Every row gives one point. Each copy is the shape, with its points in the same order, stretched, turned, moved and blurred by noise. Some copies are also mirrored. Which?
In the rows, 128 means zero.

Shape (7 x 3):
[[120  98 148]
 [ 62 145 112]
 [175 125 170]
 [134  97  61]
 [115 125 138]
 [185 131 138]
 [146 117 146]]
Copy 1 (7 x 3):
[[144 115 154]
 [ 68 136 167]
 [195 159 128]
 [102  95  86]
 [126 134 150]
 [185 159  94]
 [162 135 128]]
Copy 1 is: only turned
Copy 2 (7 x 3):
[[112 155 119]
 [ 85 118 171]
 [173 166 110]
 [ 99  96  87]
 [130 142 130]
 [176 140 103]
 [145 154 111]]
Copy 2 is: mirrored
Copy 3 (7 x 3):
[[158 135 181]
 [101  86 187]
 [132 171 146]
 [214  83 123]
 [132 124 166]
 [155 157 120]
 [145 150 152]]
Copy 3 is: only turned

Shape (10 x 4):
[[129 123 131 109]
 [160  98 132 101]
 [174 118 131 127]
 [119 199 100 101]
 [150 117  46 135]
 [115  98 146 129]
 [143 183 137 129]
 [114  88 125 100]
 [110 205 146 101]
 [170  94  85 124]]
Copy 1 (10 x 4):
[[124 113 108 119]
 [159  98 104 114]
 [167 119 128  97]
 [ 59 105 126  61]
 [126  69 186 101]
 [141 130 111 154]
 [108 142 126  71]
 [129  95 101 151]
 [ 63 139  96  70]
 [162  82 154 108]]
Copy 1 is: mirrored
Copy 2 (10 x 4):
[[139 148 134 143]
 [175 145 125 114]
 [167 116 109 131]
 [ 79 180  96 199]
 [122 136  75  99]
 [141 120 158 115]
 [113 150 113 198]
 [144 157 139 110]
 [ 92 168 119 217]
 [160 124  98 101]]
Copy 2 is: only turned
Copy 3 (10 x 4):
[[120 126 150 107]
 [159 147 154 104]
 [152 155 137 123]
 [ 85 123 109  56]
 [161  99  69 100]
 [122 118 160 147]
 [ 82 149 120 103]
 [136 108 158 109]
 [ 59 138 148  69]
 [179 126 106 112]]
Copy 3 is: only turned

Shape (11 x 8):
[[177 103  78  71  99 189 131  83]
 [188  82 131  88  73 160 170 106]
 [143 162 117 153 119 148 103  98]
 [ 80  83 122 132 126 109 112 162]
 [ 93 142 129 164 184 135 132 198]
 [ 83 124 117 142 179  73 144 133]
 [115 140 155 139 162 137  94 139]
 [140 148 119  79  88 144 137 144]
 [134 143 136 133 181 102  86 160]
 [143 135 138 117 123 161 123 109]
 [128 118 108 158 137 100 120 181]]
Copy 1 (11 x 8):
[[114 218 133 106 111 210 126  80]
 [109 146 165 110  52 195 146  94]
 [127 149 146 149 175 144 161 118]
 [103 129 126 105  95 100 108 169]
 [141 127  91 170 109  60 127 144]
 [156 100 124 107 131  75 107 143]
 [164 147 124 148 125 105 137 168]
 [130 183 143  98  94 138 166 129]
 [182 135  96 129 130 110 154 177]
 [141 169 157 139 118 146 140 124]
 [117 110  97 126 112  93 149 153]]
Copy 1 is: mirrored
Copy 2 (11 x 8):
[[215  92  47 104 130 125 145 119]
 [186 114  68 145 108 143 200 116]
 [141 132 138  96 157 137  94 123]
 [ 58  76 113 114  82 108 150 126]
 [ 50 103 140 127 113 112  81 206]
 [ 71  99 162  69 103  81 152 172]
 [102 126 143 119 108 102  83 134]
 [162  98 104 115  77 163 129 143]
 [105  88 174 116 113  89  81 155]
 [151 132 106 120 117 124 116 126]
 [ 79  66 154 124 125 127 121 170]]
Copy 2 is: mirrored

Shape (17 x 11):
[[109 143 176 138 152 117  68  83 149 136  52]
 [176 144  84 138 144  99 111  63 117 118 123]
 [115 133 152 140 142 144 136 145 119  82 132]
 [ 99 161 144 128 134 125 126 139 187 135 112]
 [118  67 147 143 122 167  90 138 167 129  75]
 [133 110  94 121 105 184 124 129 189 161 158]
 [ 90 128 134 167 117 140 144 150  86 179 117]
 [118 138 116 125 123  72  99  89 147 175 137]
 [ 80 200 161 113 132 104 147 147 150 129 141]
 [ 90 186  94 161  45 165 131 137 162  75 179]
 [142 113  75 129 137 116  85 112 107 136  80]
 [144 182 162 136 141  91  79 121 145 120 114]
 [105 141  95 175 147 127  69 123 117  43 177]
 [132  92 119 149 144  50 136  99 114 137  83]
 [ 67 110  89 137  95 157 114 120 175 142 103]
 [119 161 156 123  86 159  57 166 103 133 100]
 [145 142 149  78  98 144 114  99  91 120 113]]
Copy 1 (17 x 11):
[[147 120 145 112  83 160  81  64 192 118 104]
 [120 139  98 123 165 145 140  79 110 111 123]
 [124 178 170 148 129 158 110 131 136 121 109]
 [127 143 136  90 112 125 108 151 185 108 113]
 [143 112 110 171  72 158  68 144 162 105  91]
 [120 104  94 132 105 135 118 177 124  73 154]
 [153 138 130 138  97 151 120 139 147 191 170]
 [156 107 110  86 108 140 170 115 136 123 131]
 [125 163 189  75 118 126 129 150 172 131 125]
 [ 62 177 151 124  70 115 179 161 119  78 157]
 [129 124  99 120 116 136 105 100  87 147 114]
 [159 172 143 100 123 104 131  91 161 106 105]
 [116 233 139 127  95 169 163 109  80  94  96]
 [153 122  99 126 132 169 151 115 142 173  70]
 [ 95 100 105 112  53 156 114 154 133 118 123]
 [143 152 168 137  51  81  84 107 120 132 148]
 [122 108 190 148 122 126 117 104 103 118 145]]
Copy 1 is: mirrored
Copy 2 (17 x 11):
[[150 133 111  76 109 102  69  83  71  81 135]
 [179 155 101 148 161 105 145  72 152 125 145]
 [ 78 127 111 136 121 126 133 140 147 126 161]
 [111 157 133  98 113 131  61 136 128 156 127]
 [ 98  83 115 150 147 132  52 115  89  94  88]
 [122  85 110 185 172 163  48 141 131 189 102]
 [103 116 127 176  90  96 136 150  69 180 126]
 [168 149 136 136  75 115  99  90 128 143 117]
 [104 175 135  83  66 133 108 157 146 176 155]
 [ 76 186  26 180 131 148  85 168 163 182 145]
 [157 146 117 154 147 136 148  75 104 104 101]
 [160 172 129  93 106 119 100 132 126  98 164]
 [ 76 190  77 178 126 156 133  85 160  96 206]
 [135 157 148 136  88  66 148  74 138 103  98]
 [ 97 134  85 159 125 148  59  98 103 162  81]
 [134 127  90 132 104 163 121 174  72  98 122]
 [147  86  78 117 117 141 159 137 138 121 122]]
Copy 2 is: mirrored

Shape (15 x 12):
[[130 151 126 128 115 196 123 178  73 101  87 118]
 [140 150 126 124 136 117 167  95 169 124 116 164]
 [133 127 106 149 137 137 162 141 172 163 149 137]
 [130 190 105 102  72 170  98 177 100 120 106 107]
 [134 133  92  82 121 156 106 140 106 108 105 103]
 [119 181  75 152 157 123 105 188 125 159  96 161]
 [106 135 119 159  77 126 128  64 100 121 148  87]
 [111 187  89  97 141 125 146 171  92 160 131 162]
 [ 70  93 164 104 123 177 133 111 170 106  95 135]
 [144 193  95  93 142 194 107 137  95 153 126 144]
 [126 173  99 114 141 138 128 141 118 150  86 118]
 [114 216 105 118 164 144 129 146 124 125 150 120]
 [141 123 159 143 104  92 147  83 128 164 133  77]
 [137 128 163 151  91 103  97  86 106 123 168 103]
 [125 162  93 116 187 106 168 133 159 135 146 158]]
Copy 1 (15 x 12):
[[ 96 163 127  95 119 210 195 128  95 122 141 127]
 [ 97 114 119 195 163  59 146  95 123 111 142 142]
 [ 92  89 154 165 108  91 135 151 141  96 135 112]
 [104 195 109  77  86 151 153 112 124  88 144 112]
 [140 136  80  80 136 146 154 134 109 102 116 100]
 [ 77 135 101 151  56 143 159  94 113 127 129  74]
 [191 153 140 148 164 115 110 119 137 109 191 101]
 [ 89 149 111 142  63 121 159 124  53 101 145 110]
 [121  63 102 125 173 130 148  92 132 114 160 182]
 [137 171  88 133  59 124 217 126 121  68 130 114]
 [ 99 152  86 130 102 117 165 121 116 131 147 101]
 [ 79 173  89 185  58 140 145 137 133  78 138 131]
 [161 135 136 141 141  67  94 159 140 157 157 124]
 [203 145 140 147 123 108  89 116 142 120 130 133]
 [ 71 102 104 204 110  91 136 137 102  94 119 125]]
Copy 1 is: only turned
Copy 2 (15 x 12):
[[196 127 162 109 122  62 153 139 173 172  83  72]
 [ 95 124 104 150 143 101 111  65  91 143 122 158]
 [124 121 138 169 129 142  81  68 142 144  97 181]
 [221 135 159 114 143  60 182 142 134 143  60 131]
 [171 126 186 103 159  77 147 127 104 158 106 109]
 [199 159  80 147 133  92 119 146 157 161 134 147]
 [106  88 188 127  70 154 147 118  89 133  77 140]
 [183 142 113 111 157 107 161 136 132 194  87 139]
 [ 95  39 142  80 138 112 110 108 132 114 138 109]
 [186 152 158  75 136  41 142 137 123 200  53 154]
 [194 138 119 116 141  96 120 120 114 158 103 113]
 [182 168 126  65  98  94 143  81 140 164 103 161]
 [101 132 147 153 113 179 113  97  99  87  78 126]
 [ 66 143 167 129  84 140 164 132 117  81  88 158]
 [122 153 107 121 142 126 107  55 118 170 143 166]]
Copy 2 is: mirrored
Copy 3 (15 x 12):
[[118 140 136 141 140 148 136  72  94 117  86  66]
 [156 113 125  87 131  75 149 162 139  85 100 133]
 [156 111 158  85 102 109 155 150 123 159 119 110]
 [102 102 116  79 115 165 147  85  73  89 109  91]
 [112 127 118 120 135 130 135  79  95 115 158 103]
 [163  98 100 113  60 136 100 119  96 133 122  79]
 [108 166 162  95 118 171 166 123 163  90 146 156]
 [169 115  89  77 123 145 110  97  97 142  94 136]
 [101 147 181 142 114  37 146 105  94 100 106 159]
 [154 134 129  53 144 133  95  97  72 115 122  73]
 [162 132 106 106 108 123 150 115  89 110 136 110]
 [141 153  74  54 123 139 106 146  83 130 113  99]
 [152 140 158 128 130 156 207 163 128  96 156 177]
 [101 131 161 127 125 184 144 162 137  81 139 156]
 [170 128  87  81 123  88 114 157 124 146 114 126]]
Copy 3 is: only turned
